Rows are points. A path goes straight from each point to the next, and from the last back to the first. The post is the endless flat space through its rows: a point in 2 columns, a line in 3, a plane in 4, and so on, so that a path can go around it. Count how often the path circles the post. Going back the other way cancels.

Post (1 x 2)
[+0.19 +0.13]
Path (13 x 2)
[+0.10 -0.29]
[-0.02 +0.13]
[-0.04 +0.43]
[+0.40 +0.43]
[+0.63 +0.08]
[+0.36 +0.00]
[+0.44 +0.28]
[+0.22 +0.37]
[-0.11 +0.30]
[+0.00 +0.36]
[+0.13 +0.30]
[+0.00 +0.20]
[-0.01 -0.08]
Times around: 0

Post (5 x 6)
[-0.24 +0.08 -0.17 +0.03 -0.19 +0.28]
[-0.07 +0.06 -0.25 +0.02 +0.35 -0.31]
[+0.05 -0.28 -0.88 -0.03 +0.49 -0.34]
[-0.17 +0.30 -0.08 -0.32 -0.09 +0.04]
[-0.16 +0.12 -0.24 -0.05 -0.27 -0.09]
Path (14 x 6)
[-0.21 +0.31 -0.62 -0.40 -0.03 +0.08]
[-0.27 -0.11 -0.54 +0.03 -0.08 -0.55]
[-0.14 -0.26 -0.12 -0.05 +0.28 -0.04]
[-0.02 -0.03 -0.15 -0.45 -0.10 -0.04]
[-0.22 -0.29 -0.45 +0.04 +0.09 -0.26]
[-0.39 +0.39 -0.21 -0.24 -0.01 -0.24]
[-0.17 +0.31 -0.43 -0.18 +0.05 +0.19]
[+0.26 +0.03 -0.71 +0.05 +0.43 -0.03]
[-0.06 +0.21 -0.08 -0.32 -0.27 -0.10]
[-0.04 -0.08 -0.38 -0.41 +0.12 -0.25]
[-0.48 -0.07 -0.45 -0.08 -0.08 -0.18]
[-0.41 +0.27 -0.45 -0.08 -0.28 -0.07]
[+0.03 +0.20 -0.50 -0.33 +0.10 -0.20]
[-0.04 +0.33 -0.48 -0.09 +0.10 -0.03]
Times around: 1

Post (10 x 11)
[+0.36 +0.25 -0.20 -0.30 -0.02 +0.23 +0.46 +0.12 -0.26 -0.04 +0.10]
[-0.11 -0.19 +0.09 -0.07 -0.05 +0.24 +0.06 -0.78 -0.17 +0.34 -0.26]
[-0.13 -0.20 +0.23 -0.14 -0.10 +0.30 +0.17 -0.69 -0.18 -0.38 -0.08]
[+0.21 +0.01 +0.31 -0.30 -0.61 +0.21 +0.09 -0.63 -0.29 -0.27 -0.43]
[+0.11 -0.02 -0.09 +0.47 +0.19 -0.15 +0.24 +0.69 +0.16 +0.00 -0.08]
[-0.10 -0.12 -0.19 +0.72 -0.17 -0.27 -0.28 -0.28 -0.11 -0.27 -0.10]
[+0.34 -0.06 +0.25 -0.09 -0.03 -0.15 +0.06 +0.09 -0.33 +0.03 +0.07]
[-0.32 +0.09 -0.08 +0.68 +0.10 +0.04 -0.36 +0.32 +0.39 +0.09 +0.19]
[-0.03 +0.10 -0.04 +0.07 -0.11 +0.19 +0.36 +0.35 -0.46 +0.02 +0.09]
[-0.60 -0.15 -0.07 -0.17 +0.45 -0.01 -0.37 +0.05 +0.14 +0.26 -0.20]
Path (31 x 11)
[-0.02 -0.04 -0.13 +0.27 +0.34 -0.07 -0.25 -0.19 +0.25 +0.23 -0.54]
[-0.03 -0.30 -0.08 +0.26 +0.23 -0.31 -0.47 +0.08 -0.24 -0.27 -0.36]
[-0.38 -0.02 +0.33 +0.17 +0.17 -0.10 -0.25 +0.21 -0.44 +0.57 -0.27]
[-0.14 +0.23 +0.27 +0.19 +0.05 -0.08 +0.17 +0.05 +0.20 +0.29 -0.08]
[-0.25 +0.24 -0.19 +0.08 -0.19 +0.17 +0.26 +0.15 +0.08 +0.00 +0.18]
[-0.20 -0.34 +0.16 -0.11 -0.44 +0.24 +0.18 -0.34 -0.33 -0.01 -0.04]
[+0.16 -0.57 +0.41 -0.32 -0.10 +0.10 -0.05 +0.06 -0.30 -0.20 -0.52]
[+0.20 -0.20 -0.19 +0.55 +0.27 -0.07 -0.31 -0.36 -0.28 -0.02 -0.20]
[-0.51 +0.19 -0.25 -0.22 +0.17 +0.11 -0.34 -0.21 -0.25 -0.30 -0.06]
[-0.46 +0.32 -0.32 -0.09 -0.24 +0.14 +0.04 +0.08 -0.04 -0.18 -0.33]
[+0.03 -0.08 +0.22 +0.03 -0.16 -0.11 -0.05 -0.19 +0.02 -0.06 +0.16]
[+0.29 -0.30 -0.21 +0.27 -0.33 -0.20 +0.07 +0.05 -0.26 -0.18 -0.04]
[-0.27 -0.22 -0.13 +0.47 -0.04 +0.33 +0.01 +0.18 +0.05 -0.09 -0.38]
[+0.03 +0.15 +0.35 -0.30 +0.23 +0.25 -0.37 -0.28 -0.17 +0.18 +0.01]
[+0.18 +0.08 -0.10 +0.17 +0.35 +0.20 +0.34 -0.33 -0.12 +0.09 +0.24]
[+0.14 +0.01 +0.58 -0.25 -0.28 -0.38 +0.08 -0.17 -0.31 -0.39 -0.08]
[+0.07 +0.07 -0.09 -0.14 +0.16 -0.05 +0.02 +0.11 +0.38 +0.24 -0.03]
[-0.32 -0.28 +0.58 -0.26 +0.02 -0.43 -0.40 +0.15 +0.12 +0.22 -0.13]
[+0.28 +0.28 -0.22 +0.24 -0.38 +0.16 +0.44 -0.43 -0.31 +0.19 -0.13]
[-0.01 +0.31 +0.30 +0.50 -0.54 +0.43 -0.13 -0.39 +0.19 -0.53 -0.06]
[+0.13 -0.05 +0.46 +0.11 -0.63 +0.52 -0.24 -0.19 -0.54 -0.35 -0.04]
[-0.12 -0.10 +0.17 +0.29 -0.66 +0.34 -0.19 -0.18 -0.44 -0.48 +0.35]
[+0.37 -0.04 -0.11 -0.32 +0.24 -0.14 +0.01 +0.17 +0.23 -0.19 +0.40]
[-0.29 -0.03 +0.07 +0.29 -0.08 +0.24 +0.54 -0.05 -0.21 +0.04 +0.17]
[-0.20 +0.39 +0.46 +0.30 -0.27 +0.01 -0.22 +0.16 +0.29 -0.18 -0.23]
[+0.04 +0.44 -0.02 +0.01 +0.13 +0.48 +0.41 +0.23 -0.25 -0.24 +0.00]
[-0.05 -0.61 +0.23 -0.22 +0.19 +0.13 +0.13 -0.57 -0.61 +0.00 -0.32]
[-0.02 +0.06 +0.01 -0.17 -0.43 +0.26 +0.05 +0.02 -0.29 -0.46 -0.01]
[-0.05 -0.01 -0.39 +0.32 -0.33 -0.04 +0.13 -0.05 +0.16 -0.44 +0.15]
[-0.69 -0.33 +0.20 -0.10 +0.71 -0.32 -0.17 +0.02 +0.12 +0.20 -0.13]
[-0.16 +0.19 -0.20 -0.04 +0.52 -0.36 -0.03 +0.17 -0.67 -0.02 -0.12]
Times around: 0
